Each row is a point. Two turns around zero, p and q, are shown by what they do to some points. Write where each new point lands after one turn and then the other. Backwards means that the second turn is done in reverse. Each puzzle has new turns, and all numbers are rounded.
(in the rows, 128 means zero)

Turn p:
[108 143] -> [116 106]
[139 152] -> [103 135]
[112 127] -> [131 112]
[153  90] -> [162 158]
Turn q:
[161 138] -> [133  94]
[119 144] -> [145 134]
[104 102] -> [106 156]
Where do these land?
p, then q: [166 135] -> [166 135]
p, then q: [ 93 132] -> [ 93 132]
q, then p: [125 117] -> [125 117]

Turn p:
[103 135] -> [104 139]
[133 147] -> [136 146]
[145 164] -> [151 161]
[129  98] -> [124  98]
[131  96] -> [126  96]
Turn q:
[121 120] -> [134 119]
[121 125] -> [129 120]
[ 95 144] -> [104 100]
[175 124] -> [143 173]
Where do these land?
q, then p: [ 95 118] -> [124  94]
q, then p: [147 155] -> [111 156]
q, then p: [142 111] -> [149 134]

Turn p:
[146 123 157] -> [161 131 120]
[136 145 114] -> [113 137 112]
[153 108  84] -> [103  89 100]
[ 83 146 128] -> [107 153 164]
[143 121 134] -> [140 121 118]
[107 125 152] -> [143 138 154]
Turn q:
[172 151 151] -> [141 168 163]
[ 96 139 133] -> [101 108 131]
[126 100 123] -> [148 112 114]
[119 122 106] -> [124 124 104]
Where do these land?
q, then p backwards: [136 133 117] -> [133 142 130]
p, then q: [109 112 129] -> [139 115 146]
q, then p: [135 129 149] -> [149 134 127]
p, then q: [101 126  84] -> [111  79 130]
q, then p: [143 148 182] -> [180 155 139]
q, then p: [145 119 107] -> [111 131 106]

Turn p:
[151 110 163 107] -> [107 162 149 105]
[139 107 111 113] -> [129 126 159 137]
[ 75 121 113 149] -> [134 123  97 178]
[126 149 126 120] -> [118 111 120 119]
[149 153 127 152] -> [152 118 115 100]
Turn q:
[124 118 145 120] -> [123 111 127 115]
[135 122 147 121] -> [120 118 136 112]
[118 107 150 194] -> [118  87 165 175]
[115 141 120 109] -> [125 138 103 123]
[155 117  80 121] -> [174 160 136 127]
[123 116 127 116] -> [138 120 120 118]
[126 174 127 115] -> [ 99 161 109 127]
Where do these land?
q, then p: [116 109 134 126] -> [134 138 147 136]
q, then p: [128 134 147  66] -> [ 88  91 159 145]
q, then p: [125 141  80 156] -> [169 118 104  98]
p, then q: [122 146 132 127] -> [144 127 117 129]
p, then q: [133 111 161 145] -> [109 163 117 130]
q, then p: [145 127 113 148] -> [135 139 113 105]

Turn p:
[134 122 158 152] -> [155 138 143 151]
[148 174 119 118] -> [124 157 137  86]
[114 142 109 127] -> [113 139 109 120]
[112  89 156 104] -> [111  96 152 164]
[132 114  98 139] -> [137 112  99 119]
Turn q:
[ 92  91 106 170] -> [ 90 106 152 177]
[102 126 123 124] -> [119 145 131 146]
[140 152 134 129] -> [154 127 124 121]
[163 139 124 104] -> [140 124  99  97]
[143 132 153 114] -> [137 137 134  99]
Where do these land?
q, then p backwards: [119 104 183 114] -> [149 173 147  96]
p, then q: [131 115 114 127] -> [111 123 121 128]
q, then p backwards: [169 163 100 140] -> [148  89  96 159]
p, then q: [119 122 113 113] -> [110 137 127 141]
p, then q backwards: [133 157 127 128] -> [124 127 146 105]
q, then p: [ 97 108 131 146] -> [136 151 129 161]

Turn p:
[ 96 103 110 152  90 133] -> [139 126  75 144 136 100]
[152 147 106 115 109 107] -> [150  99 148 126 155 127]
[147 140 168 101 141 136] -> [115 136 169 105 105 121]
[163 146 141 103 113 112] -> [143 106 166 104 131 118]
[ 96 146 142 139 160 147] -> [ 91 142 129 156 105 141]
[126 116 122 157 139 118] -> [134 126 104 130 121 151]
[107 118 122 151 156 170] -> [118 171 111 160 113 142]
[136 108 114 105 118 101] -> [132 118 123  98 160 125]
Turn q:
[126 159 128 121 116 140] -> [148 140 131 125 127 155]
[153 138 118  91 125 149] -> [156 149 121  92 124 124]
[145 145 135 151 118  97] -> [118 138  97 157 125 140]
[102 109 121 145 109 154] -> [101 130 167 121 129 137]
[109 110 161 130 147 123] -> [134 111 148 155 130 102]
[100 118 127 115 128 105] -> [126 112 132 135 163 121]
[158 171 121 129 181 112] -> [163  97  77 130  97 137]
[111 102 114 178 108 138] -> [ 71 125 151 135 118 141]
[149  99 127  92 121 134] -> [134 150 127 100 138  92]
Where do these land?
q, then p backwards: [168 134 121 134 121 137] -> [122  99 151 144 137 141]
q, then p: [127 107 128 101 152 123] -> [126 118 127  94 144 144]
q, then p: [160 119 135 175  92 130] -> [114 100 115 181 121 102]
q, then p: [127 108  88 143 132 124] -> [ 97 142 111 126 151 112]
q, then p: [ 91 145 152 143 151 140] -> [153 146 109 109  90 124]
q, then p: [109 131 124 103  94 139] -> [108 139 164 129 110 140]
q, then p: [114 151 149  98 155 103] -> [164 140 128 108 129 168]

Turn p:
[162 114 111 111 129 156 134 152] -> [122 104 112 149 114 122 159 157]
[148 129 152  96 156 145 108  94] -> [145  83 122  99 144 161 131 136]
[114 114 160 154 137 110 112 121] -> [117 125 145 132 132 147  88 108]
[110 117  77 136 147 129 117 196] -> [105 175 108 174 128 125 128 182]
[123 118 132  82  98 135 126 115] -> [120 121 129  83 101 130 149 136]
[109 135 135 154 114 128 148  90] -> [129 135 158 116 147 116 132  88]
[110 165 150 150  97 128 130 116] -> [161 145 163 120 117 116 118 101]
[114 140 135 138 137 114 149 147] -> [130 140 128 135 136 101 104 132]
[163 121 100 132 136 108 129 120] -> [124 124  87 144 134 133 144 110]
Turn q:
[131 111 126 154 101 138  89 123] -> [145 131 103 135  87 128 138 152]
[118 184 128 110 118  95 168 146] -> [136 142 171 101 156  86 106 100]
[111 128 146 153 140 134  97 128] -> [135 151 128 140 101 155 116 137]
[133 129 120 110 123 183 167 136] -> [107 142  83 119 169 117 140 108]
[140 120 148 126 128 123 121 103] -> [134 107 125 136 111 141 128 110]
[129 111 100 127 143 138 111 100] -> [102 112 117 160 119 129 131 144]
[149 115 129 130 138 134  87 138] -> [154 123 118 155 124 147 134 152]
[143 112 123 154 137 126 134 129] -> [123 131 135 133 121 138 160 131]
[ 97 143 131  88 124  80 179 151] -> [116 114 174  72 166 109  99 119]
Where do these land?
p, then q backwards: [105 111 150 112 140 132 120 133] -> [ 96 114 124 115 134 110 127 134]
q, then p backwards: [148 114 155 111 138 132 111 181] -> [127 169 121 116 164 143  95 109]
p, then q backwards: [139 106 131 102  98 128 125 124] -> [120 101 132 149 109 121 138 107]
p, then q backwards: [118 140 127 136 157 118 126 144] -> [119 142 121 109 137 142 111 144]
q, then p: [107 134 110 118  93 136 119 136] -> [129 155  95 126 109 135 121 137]
p, then q backwards: [117 132 134 119 126 148 155 158] -> [124 136  90 130 113 109 117 134]
q, then p: [150 156 109 105 122 113 123  91] -> [100 130 122 137 128 148 104  84]
q, then p backwards: [147  98  62 162 119 144 156  95] -> [151  77  80 114 104 153 172 144]
p, then q backwards: [124 169 163 157 166 146 123 143] -> [142 159 132  88 145 102  89 152]
p, then q: [134 117 146 161 129  89 158 119] -> [110 108 145 152  82 132 110 135]
q, then p: [120 131 121 126 120 122  92  84] -> [109 151 143 145  96 147 131 103]
